Rows are points. To make a cloud, some directions were put in groups of two or more. Within a group, all points are equally far from the middle, so they leave a hole (a ring in 2 directions, a hollow ball in 3). The other directions are filled evenly. Then the cloud was stretched, turned, moved and blurred a little. How many holes are there, and how many directions does each take, smallest first?

Cloud (14 x 2):
[[ 0.2  0.8]
 [-0.1 -3.7]
 [-1.6  0.9]
 [ 4.9  4.0]
 [-5.6 -2.5]
 [ 2.7  2.1]
 [-5.9 -2.5]
 [-1.0 -4.4]
 [ 1.4 -2.9]
 [-5.1 -2.6]
 [ 4.0  3.2]
 [ 5.8  0.2]
 [-2.0 -4.6]
 [-1.6  3.1]]
Holes: 0

Cloud (20 x 3):
[[ 2.9  6.6 -0.9]
 [-0.2 -1.3  4.4]
 [ 2.4  6.1 -1.7]
 [ 4.6  3.5 -0.2]
 [-3.0  4.0  1.3]
 [-1.3 -7.0 -0.9]
 [ 8.3 -0.7  3.1]
 [-2.5 -1.8  0.8]
 [-1.0 -2.2  0.5]
 [ 0.8 -1.6 -5.1]
 [-1.5  2.1 -6.4]
 [ 5.2 -3.9 -1.0]
 [-3.0  0.7 -2.7]
 [-0.3 -1.4 -5.5]
 [ 0.6  0.1 -3.5]
 [ 5.7 -2.4  2.8]
 [ 3.1 -4.2  4.9]
 [ 3.0 -2.5 -0.5]
 [-1.4  2.6  3.5]
 [ 3.4  1.4  0.1]]
Holes: 0

Cloud (27 x 4):
[[ 1.7  5.5 -2.6  1.7]
 [-7.2  1.4 -1.8 -0.7]
 [-6.7  4.9 -0.4 -2.4]
 [ 0.7  0.0  1.3 -0.3]
 [-4.1 -0.6  4.2  1.9]
 [-1.4  4.1 -7.9  4.1]
 [-1.3  7.0  3.6 -4.0]
 [ 1.7 -1.0  5.0  2.5]
 [-5.3 -6.7 -0.9  0.7]
 [ 0.1  2.4 -3.1 -1.5]
 [-0.8 -3.4 -4.1  1.3]
 [-1.7 -0.1 -3.5 -0.3]
 [-0.4  5.7  0.9  2.5]
 [ 1.9  5.5 -2.2 -0.4]
 [-0.7  4.3  5.8  6.2]
 [-5.0 -2.5  4.1  2.3]
 [-1.9  1.5  1.5 -2.6]
 [ 1.8 -1.7 -2.4  7.6]
 [ 0.7  3.2  1.3 -0.6]
 [-3.6 -4.3  0.9 -1.5]
 [ 3.3  0.5  2.3 -1.8]
 [-4.1  3.2 -3.2  2.1]
 [ 3.3 -0.3  0.6  1.4]
 [ 5.9  0.7  1.0  4.6]
 [-2.0  5.3  6.0  0.3]
 [-3.4  2.3  2.2  6.0]
 [ 1.9 -0.8  0.5 -0.9]]
Holes: 0

Cloud (54 x 6):
[[-1.1 -5.8  3.3 -5.1 -2.8  0.7]
 [ 0.4 -4.6  4.9 -3.9 -1.7 -1.8]
 [ 4.0  6.1 -1.6  1.2 -4.2 -0.9]
 [-5.5 -0.7 -2.5 -0.1 -4.2 -4.0]
 [-2.0 -8.4  2.7 -1.9 -0.9 -1.2]
 [ 1.6 -0.4  1.4  5.2 -2.1 -4.6]
 [-1.9 -2.1  4.5  3.3 -2.9  4.4]
 [-2.8  1.2 -0.1 -6.0  0.6  1.5]
 [-0.9 -0.8  1.4 -6.0  2.9 -3.1]
 [-0.2  5.7 -0.7 -3.8 -0.9  2.2]
 [ 2.7 -0.1  1.9 -7.9 -1.1 -1.0]
 [-4.7  0.4 -0.4  6.8 -7.2  0.7]
 [-6.3 -0.5 -1.2  0.9 -6.5 -2.2]
 [ 4.5  1.4  0.0 -5.5 -3.5  2.1]
 [ 4.3 -0.4  2.8  0.6  1.2  1.6]
 [ 1.7  0.4  5.3  2.0 -4.6  2.4]
 [-2.1 -8.0  0.9 -4.5  0.1  0.4]
 [-1.7  4.0 -4.8  1.5 -3.1  1.2]
 [-3.4 -0.9 -1.8  7.4 -3.0  0.9]
 [-4.8 -0.6  0.9  5.6 -0.3 -3.6]
 [-5.7 -4.8  1.3 -3.2  1.0 -0.2]
 [ 3.9  2.0 -1.5  2.9  0.6 -2.6]
 [-2.8  2.4  2.3  2.7  0.7  4.0]
 [-1.3  6.9 -1.8  2.9 -4.2  1.7]
 [-2.1 -4.1  0.6 -6.1 -2.3  3.3]
 [ 2.6 -0.7 -0.7  5.5 -4.6 -0.8]
 [-1.9 -0.5 -4.5  2.6  0.2  1.3]
 [ 3.5  0.3 -2.2 -4.6 -5.6  1.3]
 [-5.2  2.2  3.1  4.1 -6.1  3.0]
 [-2.2 -2.3  2.9  3.9 -0.4  4.4]
 [-0.5 -0.2  3.1  3.5 -8.6  1.7]
 [-0.8  5.9 -2.1  5.3 -3.1 -1.4]
 [ 1.9  0.9 -3.9 -3.8 -1.7 -5.2]
 [ 3.5 -0.8  2.0  3.4  1.1 -1.2]
 [ 3.2  3.2 -2.4  2.6  0.7 -2.8]
 [ 1.3  6.1  0.8 -2.4  0.3  2.0]
 [ 1.8 -6.9 -0.9 -5.0  1.1 -1.4]
 [ 0.2  0.8  4.1 -3.2 -5.3 -2.9]
 [-1.8  0.9  3.7 -4.8 -1.0 -2.7]
 [-1.2  1.8 -3.7  0.2 -5.4  4.0]
 [ 0.3 -4.0  2.4 -2.7  1.2 -5.6]
 [-2.3  2.2 -0.6 -5.2  0.1  2.9]
 [ 4.8  1.5  1.3 -5.5  0.3  1.4]
 [ 1.9  4.7  0.0 -6.2 -0.6  0.2]
 [-3.6 -4.8 -1.0  0.9 -7.6 -1.8]
 [ 2.7  0.5  0.2  5.5 -4.3 -2.8]
 [-0.7  3.7 -0.6  6.3 -1.6 -3.5]
 [ 1.9  1.8  0.5 -6.0  3.3 -0.7]
 [ 3.7  0.1 -3.8 -4.0 -3.2 -3.7]
 [-2.3 -3.7  0.4  0.4 -8.7 -1.4]
 [ 4.6  3.1  2.5 -1.0 -2.8  2.8]
 [ 0.7 -0.7  4.2  2.3 -3.8  4.5]
 [-0.5  3.1  3.2  3.3  2.4 -0.3]
 [ 2.8  1.8  1.5  0.9 -5.7  4.4]]
Holes: 3 (2, 2, 2)

Cloud (71 x 8):
[[ -2.2  -5.5   1.4  -3.9   3.1  -3.7  -1.0  -3.6]
 [ -2.1  -1.0  -0.3  -3.0   3.6   3.7  -2.5   1.7]
 [ -0.2  -4.0   0.0  -2.5   9.2   1.1   0.9   2.3]
 [ -2.6   2.8   1.1  -2.0  -2.1  -2.3  -5.1  -1.3]
 [ -2.9   4.3   1.3   0.1  -3.1   4.8   4.1   1.1]
 [ -2.5   0.3   0.8  -5.9   5.3  -0.5  -1.3   4.6]
 [  4.0  -5.7  -0.4  -0.6   6.6   1.0   2.5   0.5]
 [  4.1  -4.6   1.5  -0.1   5.7  -3.5  -2.2  -2.8]
 [ -2.1  -6.9   1.3  -3.4   1.6   3.2   6.2   0.3]
 [  4.4  -6.5   0.0   3.3   5.8   0.3  -2.0  -1.7]
 [ -3.9   1.9  -2.3  -3.7  -4.8   0.4   2.0   1.7]
 [ -4.4  -4.0  -0.1   1.3  -0.4   4.6   6.1  -2.9]
 [  1.6   0.8   3.1   3.6  -0.7  -0.7   3.5   3.4]
 [  0.8  -5.1   0.9  -3.5   2.1  -5.9  -0.2  -0.3]
 [  0.0   3.8   2.8  -4.3   3.4  -3.5   1.9   4.5]
 [  2.2   3.1   4.2   0.0   1.7  -0.8   5.1   4.2]
 [ -8.1   4.7   3.2  -5.2  -3.3   1.7   1.9  -1.6]
 [ -0.5   0.9   4.9   2.4   4.2  -0.1  -0.6  -2.0]
 [ -1.3   2.3  -1.7  -1.3  -5.6   0.6  -1.6   2.0]
 [ -1.7   3.0  -1.8   3.5   0.0   2.7   2.5  -4.0]
 [ -4.9   0.8  -2.5   6.7   2.1   0.8   1.5  -2.9]
 [ -3.3   4.5   3.8  -0.2  -0.7  -0.8   5.8   0.5]
 [ -2.2  -2.6   0.4  -6.5   3.9  -1.0  -3.0   1.2]
 [ -7.6  -1.3  -1.0  -3.5  -2.7  -0.4  -2.2  -4.3]
 [ -1.3   5.2  -0.1  -0.4   1.1  -3.7  -1.3   0.5]
 [ -0.6   1.2   7.3  -1.9   2.9   0.6   1.9   1.2]
 [ -2.9   0.7  -5.2   5.5  -1.8   2.0  -2.9  -2.5]
 [  3.4   2.3   0.2   1.7  -0.5  -1.4   7.1   1.4]
 [ -2.7  -0.8  -4.3  -1.0   0.9  -3.1  -0.7   2.9]
 [ -2.9  -2.0  -0.9   0.9  -4.5  -3.7   1.1   2.1]
 [  7.5  -1.6  -0.5   2.7   0.6  -2.1   3.3   3.5]
 [  4.5   2.9   2.4  -2.8   0.7   2.7   1.8   1.6]
 [ -5.8  -1.6  -1.3  -1.7  -6.2   0.0   2.8  -0.7]
 [ -1.6  -3.8   4.8   0.9   0.1   2.9   4.8   1.8]
 [ -5.9  -3.4   4.5  -3.4  -1.3   5.1   3.2  -1.2]
 [ -3.7  -6.4  -2.4  -3.4  -2.3  -0.3   0.1  -1.8]
 [  0.8  -0.6   3.1   1.0  10.8   0.0   4.8   2.5]
 [ -8.0   0.4   4.7  -6.2   2.2   2.8  -0.8  -0.3]
 [  0.3  -6.0   1.1   2.9   4.2   2.3   6.3   0.9]
 [ -4.1   1.4  -2.5   3.4   1.2  -3.1   1.5  -2.9]
 [-10.1   1.9   2.8  -1.8   5.0   1.8   1.8  -1.8]
 [ -2.6   5.8   3.0  -2.6  -4.1   3.2   4.6  -0.4]
 [  1.3   0.9  -2.5   6.9   4.8  -0.1   1.9   3.4]
 [ -8.5  -0.8   0.8   0.9   1.9   4.5  -0.5   0.3]
 [ -4.9   0.3   1.3  -2.5  -7.4   1.2   2.0  -3.2]
 [  2.3   3.7   3.1   1.1   5.8   1.2   0.8   0.2]
 [ -6.5  -0.4   0.8   2.4  -1.2   0.0  -1.4   3.4]
 [  4.8  -0.8  -4.1   3.6  -2.6  -0.7   1.6  -1.3]
 [ -7.4  -5.6   0.8  -3.7   1.7   2.0   5.5  -0.1]
 [ -2.8  -0.8   4.6  -8.3   1.4   0.5  -1.6   0.0]
 [ -6.2  -1.5   3.6  -0.4   4.4  -0.4   3.0  -4.6]
 [ -1.6   1.4   1.0  -5.4   6.8  -2.6  -0.7   4.1]
 [  0.7  -5.1   5.2  -3.2   1.9   3.9   5.6  -0.2]
 [ -0.3  -3.5  -0.4   3.3   4.8   3.0  -3.9   1.1]
 [ -3.8   3.4   0.1  -3.4  -2.5   1.2   4.6   4.6]
 [  0.9   1.1   4.8  -2.8   5.7  -2.8  -1.6   2.4]
 [  2.5   5.3   4.2  -3.6   1.2   0.2   1.4   1.3]
 [  0.4   2.3  -0.3  -4.2  -5.1  -0.3  -0.1   1.6]
 [  0.6  -4.6  -2.3   4.9   4.7  -1.4   5.2   0.0]
 [ -3.4   3.1   0.1   4.8   1.6  -3.8  -0.9   0.1]
 [  5.8   2.5   2.2  -1.2   2.6   1.2   3.1   3.7]
 [ -3.5  -1.9  -2.7  -1.2  -2.8   3.1   6.7  -1.3]
 [ -3.3  -3.0  -0.3  -4.1   0.2  -1.1   4.9   4.1]
 [  2.4  -7.9   0.5   5.6   6.8  -0.2   0.6  -1.1]
 [ -0.1   4.5   2.0   2.7  -0.9   3.4   3.3  -0.2]
 [ -2.7  -3.1  -0.3  -0.8   5.2  -1.1   6.4  -3.7]
 [ -2.5  -1.7   3.2   4.0   7.0  -1.8   3.8  -0.5]
 [ -2.5  -1.9   2.8   3.0   7.3  -3.5  -1.5   2.3]
 [ -2.3   1.6  -3.0   3.4  -1.0   2.5   4.4   2.6]
 [  0.9   1.3  -4.9   5.7   0.5  -1.2   1.9  -1.1]
 [  0.3   2.6   4.0  -9.6  -0.5  -0.4   2.8  -2.0]]
Holes: 2 (3, 4)
